Each row of a before or after table is a point. The points were changed in one or more steps. Then noise was added and the rows were shuffled. The steps act on how far a point lies along the listed directions, d1 being the first. What was done? A step turns or swaps two directions, mirrors them in a line or flattens them onto one, adds a multiple of one to another, or multiplies one. Angles are multiples of 10 degrees, from the lower direction toward the higher: turns from -170 to 170, lines from 10 to 170 but not 90. Use the fewest steps. Two steps may share a direction if one is a turn and the other turns, adds or multiplies; they go together, in the order done. Otherwise the lowest direction goes first.
(in the rows, 128 means zero)

Directions:
(1): [ 86 160 162]
(2): [151 103 180]
(3): [ 87  80 123]
Before (10 x 3):
[[167 161 220]
 [ 99  83 130]
 [141  94 122]
 [123 151 122]
 [110 126 132]
 [123 129 134]
 [114 107 137]
 [133 124 175]
 [169 125 170]
 [122 112 197]]
After (10 x 3):
[[ 33  98 226]
 [114  68 138]
 [107 134 111]
 [125 152 155]
 [ 68 121 153]
 [107 144  78]
 [105 154 139]
 [163  90  73]
 [ 32 130 161]
 [115 138 134]]
Steps: multiply d1 by 2.5; turn d2 and d3 by 90 degrees

Directions:
(1): [114 170 139  98  59 139 154  84]
(2): [190 127  84 175 121 134 170 101]
(3): [159 169 161 142 113 167 138 196]
(4): [159 130 200 138 160 144 116  76]
Before (8 x 8):
[[166  96 118 168 189 133 126 186]
 [ 96 128  91 139 140 115 136 191]
 [184 115 148 183 188 135 107 202]
 [120 103 112 142 170 109 106 186]
 [ 95  87  71 125 168 104 103 222]
 [131 126  93 130 120 139 141  97]
 [103 148  96 109  84 126 150 158]
 [132 135 184 139 170 144 120 168]]
After (8 x 8):
[[188 163  28 184  57 133 194 188]
 [118 112 123 124 148 138 119 106]
 [ 90  89  70 123 157 104 111 224]
 [142 166 106 144  87 142 183 156]
 [151 133  43 151  89 128 177 178]
 [105 116  81 131 124 108 128 186]
 [162 110 148 159 181 133 120 145]
 [124 114  97 161 163 115 130 185]]
Steps: swap d1 and d4; add 1.5 times d3 to d2

Directions:
(1): [119 120 165 141 138  80 107  99  88 209 122  81]
(2): [126 151  94 108 161 128  85 162 179 137  63  78]
(3): [160 116 171 178  99 156  88  97 110  83  69 118]
(4): [ 54 114 105 123 136  82 122 141  69  75  99 130]
(5): [200 101 102 132 104  86 171 173 102 112 123  84]
(6): [122 130 180 122 187 115 203 100 157  98 104 106]
Before (11 x 12):
[[137 174 153 133 136 132 106 118 143  74  59 128]
 [ 49 138 134 130 147  82  55 128  79 218 124 100]
 [158 120 131 106 113 183 139 133 174  94 141 139]
 [ 77 104 123 131 118 122 144 129  84  91 161 178]
 [ 45 158  89 113 150 105  78 148 128 221 168 131]
 [134 133 119 121 147 148 148 150 156  90  92  99]
 [180 120 130 153 104 191 118 132 132  67 126 148]
 [100 174 173 146 161 144  77  56 161 126  60 103]
 [167 119 167 147 101 141 148 118 134 146 143 136]
 [121 138 143 155 157 148 135 104 110 105 132 164]
 [186 138  96 142 115 187  94 138 181 133 101 131]]
After (11 x 12):
[[172 176 105 120 108 144 101 157 157  84  92 139]
 [ 92 130 114  85 137 168 131 133 169 106 150 154]
 [163 102 143 125 139 108 210 142 128 118 158 119]
 [196 109 176 179  84 107  90 120  75 209 136  81]
 [166 144 131 145 166 148 159 126 146 115 126 137]
 [113 130 112 121 139 182 141 136 141  54 149 176]
 [159 126 142 160  99 104 110 122  99 248 189 103]
 [ 88 130 171 137 138 142 134 105 140 113 110 151]
 [201 169 125 150 101 177  67 107 185 130  83 102]
 [ 96 139  85 133 114 184  82 123 141 119 141 193]
 [111 138  82 112 132 147 112 169 146 110 109 113]]
Steps: turn d1 and d3 by 40 degrees; turn d2 and d6 by -60 degrees; swap d4 and d5

Directions:
(1): [158  71 146  99 186 133 121 147  51 114  83 151 132 140 130 172 141 177
  68 114]
(2): [ 98 137 175  93 163 104 147 179 104 186 136  77 115 131 151  79 186 154
 159 176]
(3): [175 127 120  58 157 111  92  50 120  90 174 138 149 163 122  70 164 108
 133 139]
(4): [134 116 133 152 154 139 148 131 143  62 176 150  87  99 124 117  86 192
 132 219]
Before (13 x 20):
[[172 103 148   7 200  89 103  77  69  93 152 109  96 170 147  41 214 173
  133 192]
 [155  71 137  48 188 104  82  65  69 134 143 109 136 179 124  59 194 121
   98 132]
 [163 105 142 140 167 138 138 126 103  83 136 143 105  87 128 123 104 194
  121 176]
 [129 106 140 142 167 131 152 163 123  84 174 134  87  94 138 133  78 189
  141 200]
 [132 129 128 183 116 152 150 150 153 118 116 154 126 138 142 149  87 148
  141 124]
 [123 110 145 173 152 165 182 177 131  99 122 142  90  61 114 164  63 208
  133 195]
 [113 134 117 157 117 139 144 147 137 127 120 161 128 107 129 116  60 147
  119 188]
 [170 132 121  51 168  96 104  84 123 117 181 116 142 172 113  59 210 101
  162 146]
 [101 118 143 179 157 157 156 175 102 109  95 129 104 105 127 181  98 171
  101 142]
 [170  85 132 100 175 126 131 111  86  59 137 164 105 158 105 150 103 164
   63 118]
 [193 107 120  43 180 115  99  19 108  72 194 128 156 175 136  46 202 122
  123 165]
 [143 138 141  42 173 103 112  87 119 152 148  75 154 151 144  58 194 108
  157 151]
 [136 117 160 134 139 144 123 175 138 124 144 132 107 125 133 132 125 163
  147 158]]
After (13 x 20):
[[128 106 147 172 156 163 180 171 130  93 131 143  89  65 114 158  65 212
  133 205]
 [141 128 124 169 125 150 144 138 150  99 130 159 129 143 141 134  90 152
  142 140]
 [116 117 140 163 171 156 152 148 100  84 120 134 103 115 125 159 100 176
  102 165]
 [136 117 125 102 135 129 121 103 105 156 116 108 160 151 145 115 193 103
  115  97]
 [121  77 144  82 161 110  97 111  72 179  97  94 139 171 128 103 184 113
   95  95]
 [126 111 154  59 160 100 122 151  68 160  84  87  98 152 152  98 203 155
  126 134]
 [117 111 140 158 156 134 157 182 123 107 154 127  87  88 143 151  77 183
  139 184]
 [150  90 133 119 161 127 139 141  87  90 110 155 104 151 104 172 100 160
   63  91]
 [143 108 143 157 151 141 150 151 103 104 113 135 108  83 129 143 101 191
  119 158]
 [135 118 157 130 139 144 121 175 136 124 141 129 103 126 134 132 127 162
  149 159]
 [137 135 127  91 139 108 120 135 121 166 129  99 143 159 121 108 202  89
  156 102]
 [112 136 119 155 119 136 144 147 136 125 120 159 128 111 129 111  61 149
  119 190]
 [120 142 142  70 153 105 126 123 122 187 115  65 153 144 147  92 193  99
  151 118]]
Steps: flatten d3 and d4 onto the line at 120 degrees
